Each row is a point. The ring and each string are closed loops that go straight from each point to the next, and from the last back to the first. Before rounding, they use only three directions, however many columns there are. Count how often each string passes through the ring. Passing back the other way cancels.

Ring (7 x 4):
[[ 26  41  30 -20]
 [-24  48   2   1]
 [-49  34 -12  16]
 [-48   2  -6  18]
 [ -7 -19  13   6]
 [ 28 -16  25  -6]
 [ 50  10  36 -20]]
String, 22 rows:
[[ 72  31  44 -32]
 [ 36  24   2   0]
 [ 14  18  10  -2]
 [ 14  17  -1   5]
 [ 20  12  44 -23]
 [ 50   2  63 -36]
 [ 73 -14  46 -25]
 [ 43  -7  -4   9]
 [ 18   0   8   3]
 [  7   1  31 -11]
 [ 16 -23  52 -21]
 [ 23 -37  27  -2]
 [ 15 -13  -7  15]
 [ 10  -3   2   8]
 [  8   0  31 -11]
 [ 43 -28  54 -24]
 [ 59 -20  32 -13]
 [ 64  -9  31 -15]
 [ 40   9   0   3]
 [  6  15  13  -2]
 [ 24  16  41 -22]
 [ 64  24  77 -51]]
Times through: 4
